Rows are points. A path goes straight from each point to the next, and from the last back to the first. The post is the endless flat space through its rows: a point in 2 columns, a line in 3, a plane in 4, and so on, so that a path can go around it. Count how often the path circles the post. Going back the other way cancels.

Post, one row:
[[-23 -19]]
Path (13 x 2):
[[-65 -31]
 [-38  16]
 [ -6  -5]
 [ -1  19]
 [-60  20]
 [-73 -20]
 [-41 -67]
 [-65 -34]
 [-73  -5]
 [-54 -32]
 [-23 -56]
 [ -7 -48]
 [-44 -76]]
Times around: 0

Post, 7 rows:
[[-11   5  20 -12 -62  26  41  14]
 [ -9  20 -15 -23 -41  24 -32  45]
 [-21 -10 -23 -25 -58 -38  -7  43]
 [  4  24 -95  40  37  42  18  23]
 [ 17  44  16   1  80  25  15 -29]
 [-20 -23  62  -1 -28  -5 -28  57]
 [ 61  12 -43  14  54  45   4 -44]]
Path:
[[-22  -5 -42 -45  16  15  10 -14]
 [-11  27 -70 -12  -4  15 -18   2]
 [-13  30  14  27  -5  33  40  14]
 [ 59   6   1  51 -17  40 -26  60]
 [ 27  16  20 -32  -6  42  49 -13]
 [  1 -26 -27 -51 -52  -2   7  36]
 [-38  -6  10 -61 -61  65  24   4]
 [-62   2 -13 -20  -2 -15 -49  22]
 [-20  20  50  14  -8   4  17  22]
 [ 44  40 -23  -4 -11 -12  23  29]
 [ 57  30 -44 -55  59  21   6 -16]
 [-54 -60  12 -24 -14 -24  20  38]
 [-22  44  41 -19 -10  79 -14   9]
 [-23  42 -33  19 -30 -11  40 -23]
 [ 11  43  10   1   9 -12  22  -5]
 [-22  35 -28  69  42  45  15  68]
 [ 28   4  24   7   2   8 -28  51]
 [  2   4 -29 -14  55  51 -27  55]
 [ 13 -39 -51  -1 -29  42  18   2]
 [-17  18 -53  -3 -55  52 -26  24]
 [ -1  14   6  27 -88  43  50  23]
 [ 37   6  17  -8 -53 -14  47  -6]
 [-11  43 -70 -28 -17  18  -8  48]]
Times around: 4
